Each row of a before or after table is a point. One or more steps were done to the points. Then noise was added and the rows were shuffled. The steps act on columns, c1 being the first. What was done? A step turns or swaps two columns, mirrors them in a line or flattens them onto one, adds a multiple of one to another, or multiplies or shifts one. Angles are multiples of 10 degrees, from the lower column toward the higher: turns from -170 to 170, lines from 10 to 170 but not 90. Use the fewest steps. Two steps may share a column if one is a turn and the other turns, adds or multiplies; they go together, in the order done. Otherwise the lowest column goes first.

Before (12 x 2):
[[ -5  13]
 [ 20  19]
 [ 30  -6]
 [ 28   8]
 [ -5  12]
 [ 29 -16]
 [ 21  10]
 [ 13   2]
 [-17  24]
 [  6  -4]
 [ -5  23]
 [ 21  -5]]
After:
[[-11  45]
 [ 25  21]
 [ 38  41]
 [ 56  28]
 [ 12  15]
 [-32  43]
 [ 42  30]
 [ 59  14]
 [-12  35]
 [ 41  14]
 [ -9  33]
 [ 57   3]]
Steps: multiply c1 by 2; shift c2 by 20

Before, 12 rows:
[[ 32   9  -5 -27]
 [ 28 -56  12   9]
 [-29 -60  37  27]
 [-16 -34 -32   5]
 [ 19 -39 -46 -16]
 [-36   7 -26 -33]
 [ 41  19  29   3]
 [-13  22 -36 -43]
 [ 14  -1  -8  12]
 [ 25  23 -50 -47]
 [ 46 -10   8   7]
 [-47  -5  19 -19]]
After, 12 rows:
[[ 28 -54 -53  23]
 [ 46   7  12 -12]
 [-45 -16  18  -5]
 [ 28  10  12 -55]
 [ 13   9  -6  -4]
 [ 30 -26  -5   8]
 [ 46   4  24  17]
 [-25  24  36 -61]
 [-16   7 -35 -28]
 [ 23 -16 -43 -38]
 [-15 -47 -38  25]
 [-39 -37 -33   9]]
Steps: swap c2 and c4

Before (13 x 9):
[[ 12   0  16 -19  -6 -10  15  32  12]
 [ 28 -21   2 -31   0  18  -9  22  25]
 [  2  -8  -7  14  17  -2  24  26  18]
 [ 11   7  -7 -26  -9  24 -21 -11  14]
 [ 13   7  13   5  -9  11  28  -7  11]
 [  6  17  18 -32  14  -1  17  12  14]
 [ -8  -5 -15  14  26  17  22   3  16]
 [  4  20  11  -9  -1  15  26  12 -19]
 [-12 -12 -17 -16 -15   5  -2  -9   2]
 [ -8   0  17   6  25  14  -5   8 -11]
 [ 12 -23  20 -29 -10  18  10  18 -11]
 [  9 -13  -9   3  15  19  -9 -17 -12]
 [-10 -22   4   7 -15  22   8  -2 -13]]
After:
[[ 28  -3   7 -30   0  22 -18  21 -20]
 [ 14   9  39   3  -9  -3 -22  -7  19]
 [  8   8 -27   4  16  19  15 -17  -2]
 [-11  11  12   7 -15  32   7  -2  14]
 [ -7  15 -44  14  26  14 -25   3  11]
 [ 13   2  60 -28 -10  29   4  17  14]
 [  1  -6 -20  14  16   5 -28  24  11]
 [ 11  21 -20 -26 -10   5  -2 -12 -24]
 [-13   2 -50 -16 -16  14  -1  -9  -4]
 [  4  20  33  -9  -1 -11   3  11  33]
 [ -8  14  50   5  26   8  11   8   2]
 [  5   5  54 -33  14 -17 -21  12   8]
 [ 12 -11  49 -21  -7  -5 -17  32   7]]
Steps: add -0.3 times c1 to c6; turn c2 and c6 by -60 degrees; multiply c3 by 3; turn c7 and c9 by 120 degrees

Before (14 x 14):
[[ 16  16 -11  -3  22   6  17  -7  -8  23  -5 -10   1   2]
 [ 29  -7  -5 -10 -21 -32  22   2 -12   5  -6  51 -13   2]
 [ -7  14  -6  11 -31   2   7   1 -20   0 -17 -16   0   7]
 [-19  15   3  -1  12   5  15  -6 -23   4   7   1 -12  11]
 [-15  12  -4  -2  24   6  18   8   9  35 -16  -7 -11  -6]
 [  9 -19  32  36  20  -2  12 -15 -21  -9 -10  12  46   1]
 [  1 -20  -7  -3   8   3  11 -11 -21   6 -10  34   0  -8]
 [-11   9  11 -10  19   6   9 -24 -10  -1 -21   3  -9  14]
 [ 38   2  14   5  22  -6  10   6 -16  32 -19  -9 -13  -6]
 [ -3  12   4  16  -6   6  12 -18  -9 -10  -3  -7 -11  -4]
 [  0 -35  -5  22  17  -9  10  -1  -2   1  -8  -1  -6  16]
 [-15  12  -5   8  25 -27   3   1 -11  -4  -7   3   1  -4]
 [-13  12  -4  -2  14   4  15  14  -7 -15  -2 -15  -5   0]
 [ -9   4  11  -4   8 -27  20 -12 -16  -3  -7 -14  -1  -6]]
After:
[[  7  13  -4  11   5 -14  20  10  10  41   4 -17   0  17]
 [-29   4  12   9   6  -8  21 -12 -18   2   8 -10  12   9]
 [  5   9  14  -2  16 -10  10 -25  -8  10  28  -8  -3   7]
 [  6  16   4  11   9 -20  18  -7 -23  13  13  -9  -8 -13]
 [  5 -22  -5   7   3   0  10 -11 -20   8  10  20 -29  13]
 [-29  12  -7  10  23 -16   1  -1 -12   7   5   3  -1   9]
 [-10   1  15  12   1  40  11   6 -15  38  17 -22   0  17]
 [  7  16 -12  10   9  16  18 -11  -4  32  11  -3  10   2]
 [  3  12  -5  17 -28  -5   7  -1 -24 -15  27  -7  13   9]
 [-32  -4  -6   3 -22  31  22   1 -12  -7  10  19 -48   3]
 [  4  13  -6   8  18 -14  15  16  -8  -6   6 -15  12   2]
 [  0 -20  32  44  22   8   9 -16 -22   3  17  60  13   6]
 [ -8 -35  -2  29  14   0   9  -2  -1   9  15  -9  -3  -2]
 [  4  11   6  26  -1  -3  14 -17  -8 -13   4 -16  -1   6]]
Steps: swap c1 and c6; add 0.7 times c7 to c4; turn c5 and c10 by 30 degrees; turn c11 and c14 by -130 degrees; add -0.5 times c9 to c11; turn c12 and c13 by -60 degrees; multiply c12 by 1.3
